Each row is a point. Before rounding, the points of a table are all equally far from one centre. They may lie mostly on one side of it. Where is the centre, to within rounding?
(in the rows, 128 means zero)

Points (7 x 2):
[[147 120]
 [121 188]
 [119 103]
 [154 131]
 [156 150]
 [155 134]
 [129 186]]
Centre: [113 146]

Points:
[[158 175 138 187 150 130 128 123]
 [139 154 135 163 144 166 156 156]
 [127 130 105 166 118 155 125 162]
 [135 189  88 165 150 155 139 152]
 [156 140 123 152 180 155 119 128]
 [131 184 149 179 141 126 144 134]
 [154 168 135 164 179 145 127 146]
 [168 153 114 168 162 169 117 128]
 [152 194 129 142 172 120 112 120]
 [171 143 125 170 147 155 142 138]
 [143 122  97 128 123 145 131 106]
 [132 177 129 177 160 156 151 118]
 [155 151 142 158 157 163 153 124]
 [151 138 114 155 173 157 105 112]
 [165 174  95 150 124 135 152 152]]
Centre: [134 164 120 143 134 142 120 130]

Points:
[[149 135 126 149 123 129 123 126 127 156  66 129 184 134]
 [145 104 117 139 128 107 153 164 134 157  71 119 177 141]
 [143  98 136 152  97 164 149 172 137 155  61 151 158 129]
 [115 108 128 146 114 157 176 141 133 145  77 105 183 141]
 [158 143 106 130  89 170 131 137  83 139  88 134 140  98]
 [149 101 103 142 113 167 141 138 125 164  95 144 166 106]
 [156 121 133 148 111 141 136 112 118 152  88 150 170 106]
 [148 115 122 145 109 118 148 140 133 143  50 135 186 135]
 [ 97  95 116 132 131 138 113 146 115 152 101 139 174  99]
 [139 113 109 178  85 127 149 105  79 120  65 125 149 127]
 [131 152 128 137 125 130 153 136  84 157  79 134 161 147]
 [123 126 128 175 132 116 156 153 143 128  61 133 181 123]
 [148  93 100 161 110 141  98 127  85 130  63 157 143 123]
 [140 119 137 148  81 163 165 180 117 135  69 124 172 116]
 [149 121 135 176  88 130 134 137 107 156  51 149 147 115]
 [136 125 150 166 113 163 151 142 131 159  65 126 168 146]
 [123 132 122 118 121 131 130  92  88 126  73 129 163 122]
 [140 133 151 135 113 115 145 165 133 149  78 169 160 146]]
Centre: [124 117 118 143 104 135 128 148 127 114  92 120 126 134]

Points (28 x 24):
[[168 123 151 205 132 154 115 128 148 144  85 107  87 127 111 128 144 149
  148 135 100 189 104 127]
 [115 141 135 198 140 200 131 134 157 117  94 119 100 110 122 130 123 139
  130 175  99 137 132 140]
 [114 130 117 197 120 169 105  91 145  96 104 100 104 131 125 139 139 138
  138 150 114 165 131 147]
 [150 156 154 183 120 146 134 123 125  89  66 116  77 110 106 162 128 147
  138 143 111 157 118 133]
 [128 138 138 178 123 118 100 119 163 107  81 119  98 107 114 167 118 140
  162 142  81 182 125 114]
 [141 131 150 187 141 162  92 136 153 120  97 121  83 135 126 146 176 149
  141 172 102 158 131 138]
 [155 163 158 214 123 171 113 113 144 104  93  96  93  87 123 164 120 138
  154 143  94 164 108 121]
 [121 133 150 183 119 143 106 106 163 122  64 108  92 107 114 128 110 156
  142 156 120 167 140 118]
 [148 162 126 191 120 177  81 119 107 129  97 137 102 120 127 138 112 169
  137 160  77 163 111 134]
 [140 131 157 164 137 129 135 113 140 128  80  96  88 112  95 138 123 156
  137 140  87 189 145 116]
 [152 139 152 159 114 170  94 110 130 100  96 114 120  68 113 148 183 156
  133 148  87 157 136 144]
 [130 135 144 187 135 147  85 122 162 116  83 116  89 118 114 123 120 128
  145 129  77 172 112 168]
 [139 160 157 169 127 146 103  89 143  99  88  80  87 119 134 141 121 151
  157 169 117 178 119 120]
 [149 145 138 197 109 147 108 110 153 138  95 119 101 108 142 127 147 164
  128 159 111 123 109 149]
 [150 129 153 160 106 165 118  85 148 120 101 108 106 117 146 151 139 166
  143 158  81 166 122 126]
 [164 130 149 187 118 163 116 114 166 120  83 129 113  77 135 143 138 151
  114 177 107 165 121 140]
 [151 109 133 202 120 157 127 129 142  83  78 109  98  97 118 156 130 150
  141 138  90 154 108 124]
 [140 136 161 196 110 168  92 124 116 139  84  99  99 106 146 133 123 150
  120 175 104 172 108 120]
 [125 125 146 149 118 150 102 125 151 130  75  97  91 116 110 152 124 150
  175 154 107 147 138 160]
 [126 120 145 154 121 157 104 118 128 113  92 130 102 147 115 160 130 136
  181 135  88 171 149 135]
 [141 123 153 163 142 132 110 118 149 104  86 119 110 106 136 124 112 150
  119 140  74 159 154 156]
 [163 147 160 181 150 144  80 129 136 112  91 101  86 134 104 166 161 127
  130 167 116 170 105 136]
 [130 141 151 161 124 158 113 101 145 109  85 120 103 146 133 165 170 141
  134 142 107 190 117 119]
 [164 140 153 164 104 169  80 112 155 131  98 106 101 121 121 143 156 175
  142 161 117 179 110 134]
 [182 146 119 179 122 170  99 110 156 111 116 115 109 142 117 151 168 134
  155 153  93 151 119 138]
 [146 150 135 192 115 186  92 116 154 143 109 142 106 100 120 169 144 148
  139 125 140 182 103 145]
 [145 114 138 176 146 140 112 127 123  85  67 120  73 117 117 132 146 134
  153 159 107 138 127 148]
 [162 173 124 181 123 161 111 131 134 131  96 111  89 122  85 148 115 154
  119 146  96 189  95 100]]
Centre: [140 144 140 157 146 155 108 129 130 121 114 121 122 100 116 130 131 132
 146 141 115 155 110 120]

Points, 30 rows:
[[128 123 109 154 162 128 108 155 109  96 138 187 138  93 172 117 166 118
  121 145 139 139  93 157]
 [117  92  96 132 125 114 111 135 102  58 119 162 142 125 147 107 166 115
  110 139 157 155  96 121]
 [104 107 108 142 128 129 148  95 104  61 126 154 145 109 139 118 135 147
  101 152 154 148  83 148]
 [ 76 131 105 147 159 112 120 114  86  89 145 188 115  86 172 109 126 123
  128 116 120 134 104 121]
 [ 85 112 103 153 108 118 125 136  94  62 126 155 118  67 164 105 137 116
   81 128 165 138 103 138]
 [128  78  96 140 145 133 152 114 107  69 126 166 118  97 180 124 137 104
   86 113 132 128 101 139]
 [101  96 134 157 164 130 108 127 105  78 106 171 141  76 159 110 125 138
   74 113 114 146 143 147]
 [ 89  94  94 138 162 124 129 130 123  56 113 147 126  76 164 110 136 121
  109 126 109 132 100 143]
 [ 92  92  88 154 131 130 146  90  82  77 139 186 149 106 150 128 157 122
   83 136 132 130  95 159]
 [121 109 108 109 134 134 147 127  85  51  83 164 122  86 156 132 147  99
  100 123 142 143 106 136]
 [126  77 126 140 136 142  95 116  93  67 130 150 162 103 154 103 139 113
  101 143 152 128  88 139]
 [112 128  86 131 164 120 113  85 110  80 116 168 144  90 163 137 145 133
  100 141 128 150  90 140]
 [102 120 120 130 128 119 122 134  82  63 151 171 108  81 152 126 151 115
   95 128 124 130  76 151]
 [104 131 102 136 135 109 122 133 124  58 143 158 128  87 163 132 173 123
   96 122 120 145  98 155]
 [108 140 108 120 151 138 118 125 102  49 115 146 178 100 147 138 154 104
  134 114 146 139 103 139]
 [102  95 111 123 168  82 127 130 116  91 117 165 136  97 185 110 158 100
   98 141 123 116  92 138]
 [108 138 108 140 136 130 112 116 133  72 118 187 168 106 146 148 161 111
  105 131 115 150 100 151]
 [119 146  81 122 135  96 132 121  91  79 140 167 135 105 162 133 164 130
   78  96 118 143 105 135]
 [ 97 114 107 136 129 141 123 137  93  79 100 176 135  69 155 137 161 130
   76 121 124 132  84 152]
 [121 102  99 150 151 133 122 135 108  75 118 152 106  95 185 100 124 105
   87 144 151 154 108 159]
 [112 100  98 102 155 133 118 113 100  79 111 169 123 103 142 128 158 135
   73 142 144 163 104 145]
 [144 126 104 158 149 149 123 125 104  81 113 173 133  82 161 123 145 109
  102 139 131 165 102 141]
 [ 96  82  94 137 133 124 120 131 119  65 134 183 132  68 148 130 148 136
   91 119 134 141  97 159]
 [109 117 130 153 128  94 127 133 114  78 106 150 141  85 172 121 156 131
   95 128 150 167  95 157]
 [146 112  99 127 137 107 117 137  95  66 134 168 123  92 167 123 163 108
  100 108 144 151  90 150]
 [114 132  94 118 123 139 127 132 108  74  91 168 116  92 182 135 155 119
   92 119 153 138  94 135]
 [ 86 108 104 139 132 112 117 130 102  57 121 137 152  92 176  95 161  92
  100 156 128 133 104 156]
 [119 131  93 152 149 129 123 148 112  51 101 149 142  89 162 104 161 115
  115 134 125 140  96 166]
 [ 96 116  86 125 165 125 138 111  81  57 112 176 125  93 167 106 149 107
   87 130 141 140  92 140]
 [110 108 106 169 154 129 111 144  83  71 110 168 121 112 157 117 150 145
   60 139 121 138 116 161]]
Centre: [108 119 107 132 133 115 123 128  95  99 119 160 142 108 142 121 128 117
 109 127 140 116 133 153]

Points:
[[ 86 107 175 130 147 105 161 112 181  93 119 153 111 141 114 127 123 139
  212  89 114 121 114 121]
 [116 127 177 135 131 125 154 125 159 108  97 155  94 141 104 134 132 130
  204  70 125 129 131 132]
 [135 134 163 159 159 129 130 121 167 103 109 170 101 139 111 141 131 151
  193  86 113 150 144 128]
 [102 114 184 134 150 143 172 142 157  86 114 166 107 133 118 119 108 122
  167  91  89 116 141 117]
 [ 92 105 136 153 160 144 146 108 143 105 109 153  80 135 123 134 109 148
  180  75 109 107 120 116]
 [114 105 166 130 122 154 143 119 160 104 126 167  92 142 103 119 138 129
  205  90  99 150 149 129]
 [141 106 159 170 181 115 158  86 168 100 115 137 114 136 123 135 129 145
  192  85 129 109 129 128]
 [105  88 142 148 131 163 141 115 160  88 120 157 115 123 128 122 139 132
  192  64 109 124 146 108]
 [ 97 111 143 170 134 125 151 120 155  91 118 135 103 138  96 113 119 138
  169  79 115 127 158 145]
 [122  97 170 155 134 133 157 116 163 111 102 176 105 166 113 117 105 140
  187  79 114 123 132 143]
 [115 130 156 131 116 137 173 123 163 107 111 157  99 150 110 126 137 150
  193  78 115 138 102 134]
 [113  94 167 163 174 122 154 123 156  90 117 159 105 134 116 140 127 139
  194  86 131 144 124 120]
 [ 91 134 168 147 165 139 119 109 148  97 112 159  94 137 106 126 134 123
  207  82 118 116 148 135]
 [115 131 156 141 143 115 154 100 164 110 110 130  71 136 100  91 126 120
  195  76 126 120 127 125]
 [127 107 154 146 157 142 144 145 169 124 112 163  74 155 113 137 113 135
  198  84 135 126 137 131]
 [128 124 159 132 140 130 157 131 160  91 100 167 101 133 118 131 114 138
  194  62 119 116 137 155]
 [113 109 170 140 126 128 154 117 139 116 121 162 108 154 101 151 113 129
  205  76 115 136 126 148]
 [105 139 162 138 157 143 139 111 181 105 118 146  82 148 126 123 126 129
  168  66 139 136 141 128]
 [118 105 171 148 155 142 161 120 153  96 116 156 103 135 128 111 123 137
  197  77 105 142 127 154]
 [ 99 121 164 160 161 132 169 123 149 103 104 150 107 152 144 127 143 151
  199  90  94 109 136 128]
 [101  93 186 138 149 136 146  98 125 126 103 148 103 167 123 118 123 166
  193  95 114  96 135 133]
 [133 110 139 148 162 141 150  73 174 106 144 167 106 130 111 143 143 133
  193  67 124  98 132 117]
 [117 105 174 158 156 118 148  93 169 102  98 144 110 148  88 108 139 162
  179  92 113 128 121 133]
 [107 134 145 132 159 113 188 122 153  92 106 162 105 147 127 134 145 118
  204  79 112 128 116 118]
 [114 118 168 136 122 124 148 131 157  77 126 168 101 149  93 107 141 129
  187  54 106 133 129 129]
 [105 140 155 140 116 118 148 144 181 113 103 148 110 153 100 138 140 110
  194 101 130 142 120 138]
 [146 109 157 157 134 131 127 113 144  94 115 172  95 141 115 112 113 126
  193  87 104 158 156 129]
 [127 133 167 148 147 133 172  90 164 104 112 168  81 156 110 108 132 134
  180  93 107 131 117 131]
 [120 113 186 152 140 141 148  93 169 101 120 171  91 143 128 129 128 160
  186  92 107 124 124 125]
 [101 120 152 145 134 135 168 111 166 110 118 146  89 132 106 143 133 151
  184  92 117 103 166 130]]
Centre: [131 113 140 116 147 117 127 123 143 112 137 148 127 149 123 114 137 127
 164 113 120 106 126 119]

Points:
[[ 95 146 162 122 191 145 136 136 145  87 173 127 129 133 136 139 127 140
  168 125 162  90 142 126]
 [ 92 150 142 129 152 112 126 145 131  99 172 116 136 117 157 162 130 155
  198 167 140 114 133 123]
 [121 132 153 142 181 117 104 139 142 117 144 108  92 113 125 144 120 161
  194 155 156  70 176 132]
 [103 159 126 164 174 129 132 114 123 111 159 120 114 159 151 167 123 155
  171 154 125  85 147 140]
 [103 137 119 125 182 116 139 154 150 121 172 129 103 141 138 129 135 128
  183 118 154  72 177 131]
 [131 130 130 145 174 147 108 131 150 122 186 122  93 120 147 150 138 152
  170 155 167  95 158 134]
 [112 137 155 168 179 141 135 138 155 150 165 113  96 100 151 154 114 134
  184 149 161 105 141 139]
 [ 84 145 137 148 187 126 159 146 117 133 135 131  95 137 147 115 110 129
  186 128 131  85 135 125]
 [103 121 125 137 170 134 165 152 148 124 150 101 101 110 149 172 122 133
  194 152 152  72 146 122]
 [ 99 144 172 149 160 127 117 121 120 141 140 136  97 140 130 139 124 112
  147 135 162  56 177 136]
 [118 156 165 145 168 129 127 123 141 128 129 118  93 147 154 163 103 118
  200 129 167 117 153 111]
 [ 95 114 130 149 195 124 138 146 146 127 174 108 110 119 151 150 140 156
  149 162 156  79 164 101]
 [117 146 132 171 185 118 122  92 134 113 126 114 119  97 137 165 139 143
  177 128 169  87 159 140]
 [114 109 139 146 170  86 123 142 170  84 136 123 121 156 125 157 126 145
  199 148 160  88 100 147]
 [109 152 130 143 194 109 155 117 146 105 159  99  99 132 141 150 120 148
  174 132 159  82 142 123]
 [100 150 131 115 181 142 110 113 147 147 162 100 123 112 116 159 147 162
  164 152 155  70 153 126]
 [ 88 145 141 145 180 136 117 138 153 125 149 116  89 146 174 146 152 155
  208 148 152 117 147 114]
 [128 169 136 148 162 138 126 136 152 119 160  94 102 132 150 144  94 136
  164 130 157  85 162  88]
 [101 159 155 136 174 135 156 118 128 105 154 116 134 140 143 171 135 153
  171 116 160  59 143 114]
 [116 149 152 165 178 126 126 146 145 113 149 132  91 139 167 172 101 134
  167 159 137  98 150 114]
 [118 121 139 157 171 124 117 139 147 117 163  96 105 128 164 156 109 128
  154 143 149  69 181 146]
 [111 131 150 136 177 114 146 128 138 128 174 107 105 124 119 125 144 152
  206 145 166  81 148 138]
 [ 91 129 113 147 198 130 121 122 145 126 156 141 102 108 148 148 149 129
  173 144 126  80 166 109]
 [ 88 127 143 132 166 126 118 136 131 112 154  98 124 165 153 151 104 130
  192 151 138  65 159 133]
 [ 72 134 134 137 174 134 144 141 159 138 126 110  91 109 128 163 134 133
  187 127 159  47 153 139]
 [113 145 140 138 188 105 152 125 156 121 168 141 108 114 148 135 110 148
  173 113 147  72 154 119]
 [122 146 110 179 143 110 113 127 154  87 137 147  82 136 146 146 131 131
  194 137 155  91 163 134]
 [ 84 117 157 147 190 127 111 141 139 100 143 118 121 126 153 179 121 126
  199 138 163  95 151 142]
 [ 88 113 151 111 178 117 114 157 135 115 141 105 102 133 158 161 111 108
  197 145 150 114 138 106]
 [ 95 137 152 123 170 132 136 160 142 115 167 122 113 102 124 134 146 145
  191 168 150  72 144 101]]
Centre: [106 117 140 149 134 122 119 142 150 130 125 118 122 134 125 144 139 149
 155 117 140 105 136 117]
